Each row is a point. Before rounding, the points of a table are all equally far from one centre. They may lie mostly on one side of it. Write the centre, to within rounding.

Points, 5 rows:
[[ 0.67 -2.58]
 [ 0.38 -2.51]
 [-0.36 -1.81]
 [ 0.18 -2.42]
 [ 0.58 -2.57]]
Centre: [ 0.83 -1.29]

Points (16 x 11):
[[ 1.35 -1.69 -1.23  0.72 -0.55 -0.59 -2.05 -1.13  3.20 -2.07  1.00]
 [ 0.14 -0.61 -2.20  1.51  0.54  0.25 -1.55 -0.88  4.83 -1.27 -0.84]
 [-0.43 -2.35 -2.42  0.48 -0.48  0.34 -1.58  1.32  2.81 -2.81  0.09]
 [-1.49 -2.19 -1.85  1.53  0.00  0.60 -2.47 -1.62  3.29 -1.59  0.61]
 [-0.54 -2.46 -2.07 -0.70 -0.33  1.71 -2.89 -1.23  2.64  0.15  1.50]
 [ 0.51 -1.88 -1.13  0.48  0.11  1.02 -2.06  0.49  2.61 -2.64  1.00]
 [-1.85  0.31 -1.41  2.37 -1.09  0.95 -2.41 -0.28  1.70 -1.45  1.17]
 [-1.22 -1.55 -1.69  1.13 -0.01  0.35 -1.96  0.35  2.57 -2.42  1.57]
 [-1.01 -0.37 -3.23  0.79  1.12  2.81 -1.35 -0.57  2.41 -0.69  1.18]
 [-0.50  0.49 -1.62  0.87  0.55  0.78 -1.59 -1.69  2.81 -3.15 -1.20]
 [ 1.26  0.09 -1.42  2.39 -0.65  0.36 -3.36  0.02  1.92 -0.54  1.12]
 [-1.44 -0.20 -1.76  1.31 -0.06  0.35 -1.32 -0.47  4.12 -2.20  0.20]
 [ 0.67 -1.83 -0.77  0.40  0.53  0.62 -2.98  0.01  3.78 -1.57 -0.33]
 [-0.05 -0.74 -2.64  1.27 -1.28 -0.64 -2.79 -0.03  3.14 -2.15  0.80]
 [ 0.61 -1.09 -2.90  2.70 -1.82  1.81 -0.72 -1.61  3.01 -1.17 -0.54]
 [-1.89 -1.39 -1.66  1.57 -0.15 -1.32 -2.28 -1.81  1.47 -2.30  0.64]]
Centre: [-0.20 -0.83 -1.90  0.36 -0.35  0.18 -0.94 -0.49  1.09  0.11 -0.92]

Points:
[[-0.48  0.72  2.26 -0.68  0.78  0.80  2.71  1.43  0.82  0.52 -0.21 -0.57
   3.01  2.05  1.56 -0.77 -0.87 -0.83 -0.29 -0.82  1.94 -1.97 -1.73  1.90]
 [ 2.53 -1.64  1.12 -0.94  1.06  1.20  3.06  1.29  1.90 -0.47  0.45 -3.27
   2.06  0.18  0.93  1.55 -1.81  1.27  0.11  1.09 -1.18 -3.12 -0.71  1.65]
 [-0.38 -0.28  0.41 -0.10  2.33  2.63  2.71  1.68  3.38 -0.71  1.25 -1.37
  -0.37 -0.94 -0.65 -2.08 -0.59  0.16 -1.14  0.48 -1.48 -2.98 -0.53  2.78]
 [ 0.89 -1.37  1.06  0.49  2.22 -0.71  2.11  2.98  2.98 -2.20  0.65 -2.55
   2.12 -0.53  0.74 -1.18  0.45 -1.25  0.77  0.93  1.06 -2.98  0.34  1.40]
 [-0.12 -1.20 -0.27  0.69  3.76 -1.20  1.83  4.13  1.10  0.79 -0.87 -1.58
   0.28 -0.76 -1.33  0.77 -2.22 -1.32 -0.62 -0.13  2.61  0.10  1.31  3.02]
 [ 0.14 -0.41  1.98 -0.90  3.17 -0.22  2.31  3.38  2.00  0.36 -1.38 -2.35
   2.08 -0.31  1.64 -0.26  0.45  0.14 -0.78  1.97  1.91 -2.23 -0.17  0.09]
 [ 1.09 -2.01  2.48  1.24 -0.58  0.27  1.87  1.95  4.56  0.96 -1.20 -1.52
  -0.65  0.73 -0.42  0.74 -2.51  2.22  0.32 -0.18  1.76 -3.30 -1.63  2.22]
 [ 0.68  0.00  0.27 -1.14  1.94 -0.52  1.58  2.29  2.58  0.26 -0.35  0.62
   1.13 -0.39 -2.58 -0.17 -1.19  0.84  0.36 -0.87  0.46 -1.68 -2.62 -1.45]
 [ 2.72  0.36  0.45 -1.87  1.94  0.78  0.50 -0.06  4.93  0.22 -0.13 -2.41
   0.77  2.77  1.25 -0.61 -1.01 -0.16 -1.67  0.83  1.33 -0.78  0.65  3.58]
 [-1.56 -2.59  0.82 -1.02  1.53 -0.40  2.15  1.94  1.23 -0.15  0.32 -2.52
   0.72  1.03 -0.71 -1.18 -0.96 -0.08 -1.10 -1.26 -1.12 -3.57 -1.35  2.03]
 [ 1.60  0.29  1.53  0.94  0.87  0.36  3.42  2.24  4.46 -1.12 -2.02 -2.69
   1.11 -0.26 -0.45 -0.93 -1.48 -0.84 -1.62  2.33  1.88 -1.25 -1.02  2.57]
 [ 0.60 -0.42  1.68 -0.29  2.87  0.85  1.23  2.12  3.48  0.06 -0.14 -4.24
  -0.35 -1.15 -0.21  0.01  0.79  0.33 -1.90  0.70  2.04 -3.20 -0.78  2.34]
 [-1.31  0.49  2.26  1.84  1.35 -1.43  3.44  2.92  2.85 -0.69 -0.53 -2.24
  -0.61 -2.42  0.02 -1.69 -1.48  0.66  0.53  1.39  1.87 -2.58  0.30  2.38]
 [ 1.19 -1.52  0.71 -0.41  2.81  1.26  2.64  2.46 -0.19 -0.62 -0.66 -2.21
   0.14  0.15  1.91 -0.37  0.23  0.18 -0.69  0.83  1.01 -3.57 -1.63  1.71]
 [ 1.26 -0.46  1.52 -0.93  1.19 -2.29  1.83  2.44  2.49  0.17 -0.94 -4.18
   1.20  1.80  0.70  0.73  0.57 -1.19 -0.02 -0.50  0.54 -0.95 -0.57  2.30]
 [-0.42 -0.49  0.46 -2.22  2.10  0.92  1.13  2.86  1.83 -1.54 -1.81  1.13
  -1.14 -0.45 -0.36 -0.63 -1.41  0.85 -0.25  0.37  0.79 -0.32 -2.76  2.19]
 [-0.43 -3.56  0.99 -0.27  1.04  0.68  1.60 -0.25  2.89  1.26 -1.96 -1.87
   1.04 -1.42  1.41 -1.39 -0.82 -0.25 -0.57  0.83  0.89 -1.65 -1.39  0.24]
 [-0.72 -2.44 -1.30 -0.52  1.59 -0.68  1.99  1.53  1.43  1.19  0.00 -0.82
   1.76 -0.28  0.14 -1.92  1.68  0.46 -0.70 -1.62  0.41 -2.33 -0.91  1.39]
 [-0.32 -0.03  0.88  0.88  3.31 -0.87  1.03  5.09  2.83  0.61  0.95 -2.29
   1.03 -0.31 -1.20 -1.37 -2.77  0.17  0.91  1.57  0.34 -1.79 -1.58  1.94]
 [ 1.25 -2.52  2.80 -0.20  2.13 -2.39  0.05  1.01  2.91  1.52 -1.27 -2.62
  -0.22  0.67 -1.53 -2.37 -1.06  1.15 -0.94  1.43  2.29 -3.46  0.90  2.58]
 [ 0.93 -0.58  0.45 -1.84  2.45  1.41  1.60  1.62  2.42 -0.32  0.82 -1.09
   2.93 -1.52 -1.66 -0.91 -0.76  0.95 -1.60  1.25  1.03 -2.05 -2.51  1.68]
 [ 2.29 -1.20  1.92 -1.68  2.46  1.91  1.50  2.55  1.27  3.13 -1.29 -3.38
  -0.62  0.82 -1.16 -0.65 -0.06  0.05 -1.83 -0.68  1.45 -3.24  1.03  2.03]
 [ 1.58 -0.89  1.72 -0.16  1.75 -1.32  1.89  2.02  2.07 -0.24  0.62 -2.94
   1.81 -0.88  1.02 -0.70  0.67 -0.16 -2.26  0.95  3.32 -3.57  0.58  3.80]
 [ 0.46  0.07  0.79 -0.39  2.47 -1.88  0.46  1.23  0.55  0.66 -0.17 -0.02
  -0.14  1.21  0.15 -0.37  0.15 -2.67 -1.39 -0.69  0.37 -2.10 -2.60  3.08]
 [-0.03 -1.20  1.99 -1.77  2.84  1.48  2.17  2.20  3.14  1.05  1.84 -0.80
  -0.18 -0.63 -0.21 -1.28 -0.95  0.25 -1.87 -0.23  0.69 -4.61  0.66  2.24]
 [ 2.63 -1.49  1.57 -0.33  1.51 -0.08  2.12  1.45  0.66  1.20  0.44 -0.52
  -1.26 -1.84 -1.15 -1.84 -0.66 -1.11  1.09  0.32  2.24 -1.96 -0.80  4.31]
 [ 1.74 -1.95  2.23 -0.69  1.43 -0.19  1.35  1.79  2.64  0.12 -1.41 -2.09
   0.16  1.76  2.16 -0.78 -0.65  1.91 -0.28 -0.33  1.53 -2.87 -2.26  2.27]
 [ 0.10 -0.63  1.27 -1.39  2.50 -1.35  3.66  2.46 -0.83  0.09  0.64 -1.34
  -0.84  0.82 -0.39 -0.15 -0.51 -0.55 -0.20  0.27  1.27 -2.00 -0.06  3.34]
 [ 1.44 -1.88  0.91 -0.08  3.07  0.96  3.50  1.71  1.44  0.16  0.05 -2.36
   1.93 -0.90 -0.38 -1.33  0.18  0.15 -0.36 -0.05  1.59 -3.82  1.75  2.41]
 [ 0.39 -0.73 -0.41 -0.83  2.93 -0.83  1.00  2.34  2.69 -0.10 -0.51 -2.77
  -1.14 -0.03 -2.19 -1.64  0.93  1.06 -0.75 -0.61  0.37 -4.32 -1.55  1.63]
 [ 1.23 -2.45  0.39 -1.43  4.63  0.43 -0.79  1.61  2.20 -0.19 -0.89 -0.70
   0.59  0.55 -1.56 -0.72  0.48  0.52 -0.83  0.29 -0.41 -3.51  1.46  2.05]]
Centre: [ 0.93  0.80 -0.34 -0.18 -0.53 -0.06 -0.47  1.87  1.38  0.60 -0.83 -1.18
  0.30 -0.44  0.01 -0.62 -2.15  0.32 -0.68  0.53  0.65 -2.28  1.29  1.61]
